Every row gives one point. To make a cloud, some directions were put in groups of two or more. Within a group, all points are equally far from the middle, so they leave a hole (a ring in 2 directions, a hollow ball in 3). The other directions are filled evenly. Then the cloud was stretched, turned, moved and blurred a little. How many holes are there, and how many directions does each take, smallest first?
In the rows, zero is written as 128.

Cloud (13 x 2):
[[ 93 170]
 [143 153]
 [ 98 130]
 [ 90 134]
 [ 73 157]
 [139  78]
 [ 90 110]
 [145 140]
 [154  76]
 [ 85 209]
 [ 93 175]
 [ 76 108]
 [121 149]]
Holes: 0

Cloud (22 x 3):
[[154  69  76]
 [ 94  65  95]
 [122 142  92]
 [162  91 149]
 [139 132 197]
 [128  71 123]
 [111 114 191]
 [110 100 159]
 [117 174 174]
 [107 128 158]
 [187 147 110]
 [136 172 121]
 [158 149 158]
 [140 101 132]
 [113 115 138]
 [130 143 179]
 [ 80 160 175]
 [120 122 182]
 [ 98  89 138]
 [173  46 153]
 [ 90 100  75]
 [ 71 187 178]]
Holes: 0

Cloud, 32 rows:
[[161 106  90 166]
 [168 167  61 144]
 [183 145  68 145]
 [ 99 146  89  87]
 [155 144  88 180]
 [154 182 125  93]
 [ 60 104 136 141]
 [ 85 142 154 146]
 [169 162 136 122]
 [147 149  91 182]
 [133 148  54 167]
 [177 133  99  93]
 [109 103 124  78]
 [159 172  77  90]
 [ 93 138  84 177]
 [136 191 105 106]
 [168 128 126 152]
 [153 155  49 152]
 [130 190 106 108]
 [163 139  47 138]
 [163 125  63 104]
 [157 104  62 147]
 [ 91 143 166 121]
 [112 154  57 124]
 [ 59 103 126 144]
 [188 163  84 123]
 [169 160 115  81]
 [ 60 119 106 141]
 [148 183 108 149]
 [108 184 109 118]
 [142 152  90 182]
 [161 140 140 146]]
Holes: 1 (4)

Cloud:
[[194 187 103 163 196 134  97  98]
 [123  91 113 140 136 142 105  63]
 [ 93 162 147  76  88 121 138 101]
 [170 123 115 155 141  58  93 134]
 [179 109 138 120 103  93 131 222]
 [200 111 109 133 130  59 121 153]
 [ 87  61 132 130 100 131 145 179]
 [ 97 120 141 133 102 174 115 194]
 [105 173 118 127 117 147 151  22]
 [134 149  76 133  53 158 188 107]
 [135 197 137 109 102  85 126  91]
 [170 143 131  96 190 112 124  90]
 [ 97 170 135 131 201 104 136  96]
 [153 131  88 173 180  88 113 116]
 [135 187 140 165 189 109 103 111]
 [173  83 122 168 125 101  95 158]
 [134 132 127 140 238 120  91  99]
 [146 116 113 100 122  52 140 114]
 [113 126  87 129  59 147 194 166]
 [199 154  90 163 136 164 157 114]
 [202 103  85 165 108 135  95 176]
 [124 181 104 134 153 157  84  77]
 [ 62 156 165  98 115 135 173  83]
 [185 182  89 144 155 134  81 116]
 [209 124 145 143 166 126  74 148]
 [140 165 111 119 139  89 130 188]
 [115  84  70  99 102 160 115 170]
 [ 95 102 154  83 149  77  94 152]
 [102 107 164 140 158 145 153 152]
 [174 124 105 119 166  77 147  91]
 [157 133  94 132  32 142 159 174]
 [132 101 174 161 151 177  76 128]
 [158 120  90 131 154 139  52 135]
 [141 172 152 150 196  91 106  53]
 [144 178  94 151 212 140  99  66]
 [ 93 128 124 137  80 153 153  53]
 [ 62  90 176  92 160 156 100 112]
 [163 125  87 104 176  95 154  97]
 [103 103 158 118 208 135  58 103]
 [141 178  89 152 125 181 144  53]
 [137  77  82 156 143 167  93 112]
 [ 88  94 192 133 170 127  71 146]
 [112 152 133 136 106 150 200 132]
 [ 85 162 172  93 150  91 144 108]
 [159 138  89 112 193  98 159 106]
 [129 161  48 119 139 128 180 113]
 [ 82 105 182 126 132 165 124 167]
 [149 164  67 183  90 137 148 125]
 [ 47 128 126 156 113 153 157 100]
 [194 116  76 136 129 140 167 147]
 [177 131  68 130  81 122 173 198]
 [ 75 170 109 118 110 139 108 125]
 [117 108 124 157 146  76 100 107]
 [106 135 111 119 151  67  98 148]
 [138 123  60 140 176 169 141 126]
 [178 121 117 165 160 127  69 198]
 [ 94  79 144 108  89 103 163 135]
 [108  59 142 115 137 149  64 185]
 [188 166 112 125 151 148 154 159]
 [127  75 137  90  75 108 119 150]
 [ 87 157 132  84  69 144 148 137]
 [147 146 157 139 130 138 177 151]
 [115 147  68 137 119 116 114  56]
 [172 136 130 136 169  92 171 131]
 [ 70 168 161 136 176 115 105  77]
 [102 116  84  87 136 144 160  74]
 [ 94 129 159  99 182  85  87 130]
 [140 118  77  87 142  71 136 130]
 [195 118  58 142 111 140 126 121]
 [150 168  66 140  69 151 192 102]
 [ 50 134 102 108 148 176 143  58]
 [123 104 115 138 215 169  84  87]
 [148 106 173 173 177 148  94 113]
 [155 162 104 100 145 161 145  78]
 [175 191  97 151 194 116 121  49]
 [177 154 103 157 190 156  74 142]
 [154 140 117 167  80 141 182 129]
 [ 51 126 132 165 112 164 147  91]
 [170 145  67 160  70 161 166 125]
 [152 136  73 192 117 149 136 148]]
Holes: 3 (2, 2, 4)
